Rows are points. Each table stands for the endless flat space through its points: a line for two points, a plane for three, and so on. Write the one point that lies in both, or say that there is none.

First, 2 rows:
| 28 | 20 | 18 |
| 32 | 18 | 10 |
Second (2 x 3):
| 17 | 21 |  7 |
| 23 | 21 | 17 |
They share: | 26 | 21 | 22 |

First (4 x 6):
|  23 | -14 |   9 |  23 |  21 |  41 |
|   3 |   0 | -11 |   9 |  -1 |   3 |
|  35 | -27 |  12 |   7 | -12 |  26 |
|  20 |  -7 | -15 |  -7 |  -3 |  61 |
Second (3 x 6):
| -10 | -36 |  -8 | -40 |  -3 |  11 |
|  21 |   5 |   8 |   8 |  13 |  19 |
|  26 |   0 | -32 |   8 | -27 |  29 |
They share: no point

First, 4 rows:
|  11 |  13 |  15 |   6 |   8 | -38 | -16 | -10 |  36 |
|   9 |   0 |   3 |  -6 | -15 | -49 | -36 |   1 |  38 |
| -41 | -10 | -25 |  -8 |  -1 | -19 | -16 | -33 |  24 |
| -50 | -16 | -18 |   2 |  20 |  -1 | -11 | -38 |  -4 |
Second:
| -14 | -16 | -13 |  21 |  17 | -10 | -18 | -20 |  16 |
|   6 |  -5 |   4 | -26 |  27 | -22 | -35 | -32 |  16 |
| -41 |   2 |   8 |  12 |  -7 | -34 | -15 | -26 |  46 |
| -10 | -12 |  -2 |   8 |  14 | -18 | -21 | -22 |  17 |
|  10 | -13 |   6 | -14 |  17 | -20 | -19 | -20 | -10 |
They share: | -24 |  -3 |  -7 |   1 |  10 | -20 | -14 | -26 |  19 |

First:
| -39 | -14 | -43 | -21 |  -9 |  -4 |  -3 | -11 | -20 | -20 | -12 | -21 |
| -21 |   1 |  10 |   1 |   6 |  29 |   5 |  34 |  24 |  -2 |   3 | -18 |
| -43 |  -9 |   0 | -20 |   2 |  17 |  -4 |  15 |   3 | -17 | -20 | -36 |
| -49 |  -9 |  -7 | -25 |  -1 |  11 | -14 |  -3 | -10 | -29 | -26 | -54 |
Second, 4 rows:
|  -9 | -24 | -53 | -13 |  34 |  11 |  28 |   2 |  -6 |  16 |   5 |   4 |
| -18 | -25 | -56 | -22 |  35 |   1 |  24 |  11 |  -8 |  12 |   4 |  -2 |
| -29 |   8 |  -6 | -12 |   2 |  30 |  -5 | -13 |  -5 | -10 |   2 |  -7 |
| -49 | -10 | -30 | -36 |  13 | -11 |  -5 |  30 |  -6 | -15 |  -3 | -30 |
They share: | -29 |  -4 | -10 |  -8 |   0 |  16 |  -1 |  13 |   5 | -12 |  -4 | -25 |

First (3 x 18):
|  -3 | -12 | -34 | -11 | -17 | -11 |  10 |  17 |  22 | -21 | -14 |   1 |   0 |  21 | -18 |  -4 |  19 |  16 |
|  -2 | -13 | -24 | -19 | -11 |  -5 |  16 |  23 |  15 | -22 | -21 |   2 |  -4 |  18 | -15 |  -3 |  18 |  11 |
| -26 | -24 |  -5 |  -9 |   6 |  -2 |  19 |  26 |  29 | -61 |   0 |  20 |   8 | -15 |  25 | -13 | -21 |  40 |
Second:
|  21 |  19 |   8 | -18 | -17 | -32 |  12 |  -6 | -16 | -35 | -42 | -15 |   6 |  -4 | -29 |   1 |  22 |  39 |
| -16 | -25 | -31 |  -9 |  -4 |  -4 |  49 |  40 |  13 |  -7 | -29 |   0 |  -2 |  26 | -25 |  -4 |  37 |  34 |
|  12 | -18 | -63 | -14 | -36 | -11 |  -2 |  -1 |  47 | -10 | -19 |  36 | -42 |  -2 |  16 |  -1 |  77 |  28 |
| -45 | -13 |   7 | -16 |  21 |   4 |  35 |  53 | -27 | -36 | -38 | -26 |  26 |  26 | -40 |   3 | -25 |   5 |
| -21 | -26 | -13 |  -9 |  -9 |  -9 |  78 |  80 |   9 | -13 | -23 |   6 |  28 |  66 | -49 | -11 |   2 |  34 |
|  17 |   9 |   1 | -40 |  -9 | -10 |  15 |  19 |  -5 | -58 | -20 | -16 |  14 |   6 | -22 | -21 |  -7 |  11 |
They share: no point

First, 7 rows:
|  34 | -27 | -18 |  13 | -30 |   7 | -21 | -22 |  -1 |  19 |  -8 | -38 |  39 |  -6 | -30 | -17 |  25 |  24 |  -7 | -24 | -11 |   4 |  18 |  -5 |
|  24 | -57 | -34 | -33 |  -7 |  44 | -25 | -34 |  32 |  65 |  -4 | -21 |  43 |  13 | -12 |  30 |  31 |  18 |  25 |  21 | -42 |  14 | -16 |  13 |
|   8 | -46 | -23 |  -7 | -23 |  12 | -29 |  -7 |  22 |  48 |   5 |  -8 |  40 |  -4 | -15 |  38 |  35 |   8 |  14 |  -4 | -30 |   9 | -38 |  -2 |
|  13 | -56 | -37 |  16 | -45 |   6 | -26 |   0 | -17 |  49 |   8 | -20 |  50 | -21 | -19 |   6 |  57 |  16 | -19 |  -7 |  -6 |   5 |  -8 | -15 |
|  30 | -21 |  10 | -26 |  11 |  26 | -10 | -29 |  52 |   7 |  -9 | -23 |  36 |  21 |  -9 |  26 |  -3 |   7 |  48 |  -3 | -49 |  25 |  -4 |  41 |
|  13 |  -3 |  -9 |   5 | -25 |  -2 |   2 | -12 | -34 |  18 |   1 |  26 |   8 |   4 | -37 |  49 |  72 |   7 |   6 | -11 |  17 |  12 | -38 | -13 |
|  13 | -20 | -40 |  27 | -57 | -17 | -55 | -13 |  -6 |  53 |   1 |  -9 |  12 | -20 | -54 |  20 |  41 |  31 | -20 | -47 |  -1 | -20 | -55 | -63 |
Second, 7 rows:
|  29 | -14 |   9 |   6 | -23 | -14 | -11 | -60 |  25 |  18 |  -2 | -20 |  57 |   7 | -47 |  45 |  25 |  -6 |  -5 | -21 | -20 |   2 |  13 |   2 |
| -22 | -41 |  31 |  20 |  12 |  34 | -12 |  11 |  33 |  -8 | -13 |  -3 |   4 |  45 |  30 |  40 |   3 |  46 |  72 |  -2 | -65 |  77 | -26 |   6 |
|  49 |  10 | -13 |   8 | -46 | -44 | -24 | -53 |  17 |  43 |   6 | -15 |  48 | -18 | -79 |  24 |  44 | -26 | -17 | -39 |   4 | -34 |  16 |   0 |
|   5 | -16 |  -4 |  14 |  -9 |  10 | -31 |   8 |  31 |   8 |  -3 | -22 |   9 |   7 |  -5 |  10 |  16 |  24 |  40 | -17 | -14 |  32 | -27 |   2 |
| -20 | -15 |  20 |  12 |   4 |  11 | -24 |  -6 |  47 |  -9 |  -6 | -39 |  11 |  33 |  46 |  52 |  11 |  30 |  39 | -20 | -34 |  81 | -27 | -10 |
|  18 | -31 | -36 | -13 | -10 |  39 | -35 | -20 |  18 | -21 |   1 | -41 |  11 |  -6 | -14 |  27 | -11 |  -8 |  21 |   1 |   3 |  25 | -19 |  21 |
|  -4 | -16 | -11 |   6 |  -8 |  17 | -35 |   6 |  30 |  -5 |  -1 | -29 |  -8 |  13 |  17 |  32 |   7 |  10 |  45 | -15 | -19 |  54 | -26 |   6 |
They share: |  22 | -14 |  -3 |   5 | -20 |   0 | -22 | -15 |  17 |  12 |  -2 | -13 |  25 |   0 | -27 |  22 |  20 |  14 |  17 | -26 | -21 |  10 | -21 |   1 |
